Each wall is flat, endless, passes through zero and stands at right angles to its row. A trip goes straight from one point to another. List the walls that it crosses, first one first.
In the rows, zero is written as 128.

Walls:
(1): [ 84 163]
(2): [204  74]
(3): [120  39]
(4): [168 145]
(5): [152  79]
(6): [157 118]
Trips:
[108 106] to [170 153] -> 1, 2, 6, 4, 3, 5
[112  74] to [108  79] -> 6
[146 134] to [153 155] -> 5
[113 139] to [55 73] -> 3, 5
[ 97 105] to [120 159] -> 5, 3, 4
[ 98 107] to [162 192] -> 5, 3, 4, 6

Walls:
(1): [174 154  67 132 135 148 129 100 153  54 113 115]
(2): [138 102  91 187 130  81  87 181  71  96 133 125]
(3): [106 106 151 146 211 105 153 115 147  48 175 115]
(4): [151  80  80 137 124 160 141 134 154 158 107  69]
(5): [ 97 123 120 176 215 212  99 125 142 120  96 157]
(6): [156 171 172 126 104  28 137 143 127  88 116 139]
(7): [127 188  50  60 159 128 123 130 157 107 141 168]
(8): [105  51 105 191 136 187  83 100 123 127 134  81]
(9): [197 112  68 147 176  63 143 153 139  98 118 149]
(10): [ 59 148  56 153  64 113 218 148  92 212  63 105]
(11): [126 119  86  99 121 227 148 138 132 106 117 152]
Trips:
[117 179  75 154  96 128 112  99 167  83 104  78] to [120 135  67 103 126 120 154 131 144 180 184  92] -> 2, 6, 8, 1
[ 83 152 148 149 104 140 134 127 132 143  80  91] to [151 119 184 149 141 142 184 159  88 146  80 170] -> 6, 8, 4, 11, 9

Walls:
(1): [144 119 132 203 121 133 180 132 121 184 111 172 130 144 156 110  85 185
 112 115 105 101 131 163  90 153  97 125  70 106 152 187 102 106 128 114
 146 118  76  96  65 160 133 133 142 146 132 171]
(2): [ 97 127 120  88  61 158 131  86 181 114  91  87 108 162 133 104 125 123
 121 116  78 134 143  95  86 109 170 135 156 123 181  91 144  84  98 100
  80 137 104 151 116 183 112 120 154 130 111 166]
(3): [153 139 113 186  99 150 112 117  70 102  99 111 101  66 113 149 146 141
  66 121 149 156 102 119 171 130 124  49 150 136 131 145 177 162 128 111
 177 129  46 158  95  95  79 141 128 108  84 159]
(4): [137 198 209 164 153 146 158 106 127 138  78 139 167 165  68 111 119 140
 135 167 138 139 128 128 129 144  97 129 118  97 168 217 118 131 104 109
 105  81 151 180 165  98 100 127 163 187 137 127]
(5): [ 97 107 121 229 104  92 142 114 135 101 120 151 153 169 139 156 134  87
 153 139 132 131 144  96 167 187 138 126  53 118 139 122 140 131  99 168
 105 137 147 119 109 101 117 182  74 122 128 138]
(6): [133  89 140 113 106 141 140 108 116 126  75 127  82  88 156 112 140 148
  88 158 128 179 135 107  92 144 136 193 102 163 140 133 116 113 111 119
 133 132 130 136 138 160  99 147  77 171 152 102]
(7): [123  86 102 111 154 134 106 138 173 127 138 118  97 120  59  85 104 143
 138 192 158 144 159 160 110 108 116 150  92  48 157 117 101  93 146 152
 150 144 105  54 124 162 104 129 119 134 127 162]
(8): [ 85 211 122 132 117 142  54 127 153 140 141 106 127  93 117  97  96 133
 162 167  86 108 162 117 137 124  91 120 114 174 129 136 190 167 125 139
 120  97 133 139 132 102 104 143  70 111  83 113]
(9): [ 75 208  88 127 231 123 145 150 115 122 101 106 126 164 145 127 130 162
 152 114  81 130 143 173 133 123 117 159 117 171 121 174  71 147 153 161
 117 145  92  95 173 106  61 179 152 208 135 102]
(10): [155  98  79 135 116 153 165 148 125 156 134 103 147  87 154 130  98 131
 169 163 129 114 110  76 110  54 107 129  94  99  75 153 148 131 147 174
 150 175 157 174 104  99 166 178 140 116 190 104]
(11): [ 99 176 101  88 141  86  99 123  97 143 184 116  61 102 148 143  97 134
 133 116 128 105 135 109 158 104  87 152 175 224 152 165 111 157 119  77
 104 125 131 124 131 118 175  40  91  93 135  61]
(12): [171 127 137 164 170 141 109 112 127 173 122  86 155 111 106  84 119  69
  91 136 153 154  79 106 157 110 147 165 115 216  88 167 135 103  92 145
 144 152 144 116  67 130 164  82 136 190 134 103]
Trips:
[ 91 146 162 117 162 151  91 125 146 108 161 134 131 154 108 115 199 174
 184 167 113 137 141 165 156 165 142 143  89 103 119 108 124 118 178 123
 150 130 116 235 135 109 113  94 163 120 149 151] to [ 92 114 112 126 159 118 182 117 147 102  98 142  87 148  95 162 140 156
  54  61 120 109  69 142 129 135 144 111 136  85 147 134  83  62 214 157
  67 149 133  58 107  86 197 106 155  30 122 101] -> 8, 4, 1, 11, 2, 9
[158  94  92  68 119 164 170 100 128  90 152  85 202 108 125 112  78  88
 144 124 118 115 116 163 185 103 102 114 122 132 115 106 105 156 171 144
 134 193 146 143 133 163 144 106 139 128  87 171] to [134 137 104 179  99 106  89  78 175 106  51 181 133 128 144 129 126 139
 134 144 182 175 109 139  75  97 172 126 154 138  76 142 130 127 182  79
 103 110  92 139 164 113  97 123 153  90 150 129] -> 3, 12, 7, 6, 4, 10
[129 115 141 140 135 122  75 169 116  62 138 114 140 167 166 131 125 171
  54 139 104 110 156 116 185 143 131 163 117 124  96  93 154 111 153 158
 167 121 107 163 105 118  74 148 199 154 185 126] to [182 128 143 101 139 171 112 154 145 143 164 130 103 132  93 150 141 151
 119  96  87 128  73 155 115 105 128 140 110  93 118 137 164 119 124 176
 183 136 167 123 133 128 161 124 181 208  70 153] -> 12, 5, 6, 7, 1, 4, 3
[ 94 132 142 148 169 135  87 160 202  99 104 130 159 156 119 172 136 139
 154 107  56 127  93  75  87 146 131 102 178 132  86 114 152 120 184  95
 161 140 138 165  76 108  76  81 152 122  80 126] to [128  65 152 161 158  64 115 122 132 137 195  70 176 132  71  97  97 131
 181 114 135 147 107 133 125  96 149 142 156 112 101 125  88 127 144 150
 134 136 147 101 112 137 108 131  84 120 170  69] -> 12, 3, 10, 2, 7, 5, 8, 11

Walls:
(1): [ 63 117 116 132 166 107 144 159 162 175 149 118 143 172  77 160 147 141
 117 159  75 123 116 120 134  97 171 145 170 135 138 128 124 113 136 103
 140 139 110 117  58 164 173  86  95 136 145 117]
(2): [ 98 130 156  84  87 159 159 132  94 123 173  99 179 174  72 105 107 181
 101 132 142 138 113  22 141 101 176 107 159 142  90 103 148  71 147 144
 145 130  80  62 169  87 167 127 158  79  98 109]
(3): [149 137 100  94 141 130  98 114  71 106 100 127 123 114 116 145 102 148
 115 105 109 111 145 138 195 156 144 145 108 167 102 102 220 184 135 129
 170 133  81  94 103 113 154  82 136 137  95 100]
(4): [118 167 159 126 128 173 129  63  97  95 125  72 153 138 124  94 100 147
 112 155 140  54 132 151  72 143  82 137 145 139 126 101 136  86 155 195
 177  64 131  60 119 125  95  34 135 170 154 151]
(5): [127 177 120 123 130 186 103 169  78  88 103 111  97 133 133 145 109 153
  99 171 109 145 141 176 151 126 101 136 133  79 146 172 100 162 168 112
 130 105 221 162 108 116 150 115 103 116 118 114]
(6): [109 127  86 127  88 164  93 115 186 135 157 106  87 112 106 139 205 121
  81 100 137 110 151 186 161 124 124 165 145 123 186 189  76 143 134 117
  81 118 173  77  65 111 128 195  68 134 111 100]
Trips:
[124 112  93 163 190 127 187 149 116 141 161  91 159 128 138 119 147  63
 119 140  67 103 120  79 138 107  89 176 139 120 181  76 167  24 196  75
 184  80 138 174 131 160 137 125 117 124 143  90] to [ 91 127 136 154  84 141 109 109 132 141 204  83 111 132  81 121 166  90
  97 117 181 171 161  93 133 143 135 149 139 123 182  64 149 149 153 167
 123  73 176 113 188 161  82 124 118 176 156 120] -> 6, 1
[112 163 223 116 130 155 148 141 147  66  88 133 199 169 182 151  92  93
 147 147  52 198  49 153 147 153 136  52 147 135 132 188 132 161 232 146
 123  83 127 146 197 159 138 111 103 121 106 155] to [ 60 148 136 120 187  89  77 134  98 152 185  93 119 120  46 150 118 132
  99  94 176  97  92 155  97 157 162 198  78 168 191 104 101  97 247 117
 111 125 102 124 129  97  83 133 118 109  63 149] -> 1, 6, 3, 5
[119 223 123 166  67 124 123 153  81 105 140 144 189 142 131 118 145 136
 127 178 136 132 116 104 159 129 155 110 113 111 146 118 143  99  92 178
 147 119 105 102 147 138 134 161 143  81 142  93] to [112 185 136 164 181 129 225 124  97 116 162 124 110 130 153 112  96 179
 125 140 124 105 158 115 127 112 142 140  97 121 189 108 122 110 179 198
 229 108 128 119 161 148 175 130 180 179  94 120] -> 1
[121 118 131 155  97 163 148 115  70 105 115 148 167 117 100 158 195 151
 135 147 155 124 125 155 161  80 153 129 127 126 249 155 114 123 152  89
  63 121 118 158 100 101 119 118  98 103 114 146] to [ 91 127 176 173 126 120  99  97 193 164 151 191 125  90 127 135 200  68
 116 107 138  93 181 115 184 123 178  81 143 137 167 125 120 147 140 155
 127 160  83 105 134 128 128 136 129 143  98  99] -> 5
[129 113  50 164 128 103 160  88  88 112 200 136 124 144 156 102  62  93
  95 119  99 102 145 135 149 141 161 134  95 128 114  86 122 136 117 150
 199 100 173 115  96 211 144 115 119 162 106 151] to [103  39 123  53 158 123 162 168 111 181 129 138 121  99 121  93 180 146
  92 146 104 146 184 118 122 176 167 170 173 172 131 137 113 213 139 127
 169 171 142 129 140 176 115 167 172 173 133  67] -> 4, 6

Walls:
(1): [168 119  78  90 158 115 240 136  88 132  60 139 103  78 108 135  81 125
  92 133 123 181 132 159 122  98 151 115 104  96 184 167 161 173 152  81
  85  68 229 138 106 100  93 104 131 161 148  75]
(2): [179 111  76 137 106 134 133 181 149 144 114 145 125 116 174 110  51 161
 127 120 140 135 112  55 136 116 117 125 136 155 168 135  98 117 172 144
 151 114 126 120 146 107 163  85  99 129 116 105]
(3): [189 146 169 144 127  99 187 122 119 156 112 136 113 105 150 133 183 128
  82 129 121 151 153 163 206  99 141 121 128 134  79 103 113 128 138 114
 135 133  91 187 103 136 137 123 236 141 110  88]
(4): [ 98 176  82 102 115 129 148  88 110  76 123 173 143  60 119 178  87 125
 148 110 149 108 123 108 100 100  78 142 127 161 157 114  92  93 131 126
 144 138  86  84 136 109  98 137 107 152 118  75]
(5): [107 133 180  90 133 109 199 170 181 157 134  86 149 136 158 152 145 116
 135 164 129 123 175 121 134 113 110 114 127 178 137  96  89  78 121 172
 122 171  94 106  83 157 146  76 121  93 177  62]
(6): [125 123 143 114 149 199 116 125 130 109  73 182 157 114  66 193 147 115
 129 160 121  81 103 154 111 117  86  82 117 191 178 131  30 187 149 132
 152 110 145 124  71 144 194 101  89 150 134 121]
(7): [158  85 125 124 106 131 143 177 136  94  93 108 153 100  82 159 195  38
 111  93  95  21 221 119 130 117 104 116 103  98 214 102 101 156 155 138
 120 155 133 145 110 105 117 143 180 131 106 135]
(8): [ 75 145  73 181 138 120  98 126 181 171  70 105  89  96 105 114 100 142
 129 147 114 154 158 127  91 122  89 111 114  82 126 130 143 106 143  89
 104  84 118 125 149 126 125 135 143 148 115 110]
(9): [ 87 108 124 126  93 155 143  92  96 133 152 114 145 127 154 125 127 159
 168 125 123  96  46 204 194  98  71 106 179 130  78 159 137  93  96  94
 128 116  63 159  94 162 141 175  90 153 113 193]
(10): [126  74 134 147 133 118 151 138 102 121 124 115 183 153  83 134 117 116
 141 158 137 119 109 108  68 149 155 136 107 178 139 147 177 131 125 173
 188 117 106  97 105 153 140 172 146 105  91  97]
Trips:
[138  98 153 215 115 158  78 120 148 136  79 114 135 141 118 147  97  90
 131 102 153 179 174 128 142 188 148  92 102 167  55  82 147 133 154  68
 118 109 193 140 101 139 116 109 119 106 123  80] to [192 132 173 207  47 145  88 145 164 172  70  66 192 152 145  93  48 172
 130 193  64 190 181  99 117 129 121 191 134  66 118 105 178 115 162  75
  85 148 146  67  48  74  72 108  84 159 127 144] -> 6, 2, 10, 3
[112 125  82 122 119 194  42 150 210 117 150  96 154 113  99  90 158 104
 148 149 129 151  96 110 123 108 144 147 135 163 121 115 143 162 127 159
 158 136 138 120 146  95 183 132 162 162 203 145] to [194 170  93 172 124 112 130  99 128 162 187 101 128  84  50  99 148 155
 142 100 115 115  66 169 111 121 138  86 165 152 159 103 133 154 140 122
 113 186 105 160 120 157 144 161 119  99 145  96] -> 9, 2, 8, 3, 4
[ 97 183  81 110  89 121  84 106 147 140 103 133  99  89 155 146 125 149
  65 155 123 113 173 191  76  84 198 127 203 113  77 123 132 128 159 183
 167 140 185 149 103 128 123 112 160 148 117 137] to [ 93  68  87 108 133 114 115 133  91  33 123  88 125  40 138 154 137 185
  82 130 142 196 130 117 108 120 122 195 127 129 111 148 114 150 121  84
 129  97 166 140 131 186  62 125  95  87 178 174] -> 4, 3, 9
[ 84 212 103  80  84 195  72 136  99 191 119 102 110  50 236 112  94  89
 138 161 111  42  90 181 106 159 157 110 124  80  56 117 102 111 140 118
 224 111  88 154  77 155 154 127 149 136 193 107] to [ 77 155 183 197 147 118 200 124 115 141 122  93 144 162 110 182 160  68
  48 118  96 126 150 135 222  57 140 144  59 121 192  85 128  74  62 132
  78 190 161  81 125 107 134 132  71 125 216  98] -> 7, 8, 1, 9
[161 156 163 201  93 120 111 114 111  80  82 117 147 172  82 102 207  83
 187 164 132  71  13  88 136 130 172  91 137 160 115 108 120 134 157 161
 135  86  85 188 194  94 153 126 154 106 133 127] to [107 167 112 146 168 179  70  60 145 139 104 102 145  42  81 144 110 156
 196  70 103 114 180 148 105 153 125 173  64  96 116 189 193 132 133 113
 104  72 127 149  71 121 148 105  57  90 105 120] -> 3, 8, 4, 7, 1, 10
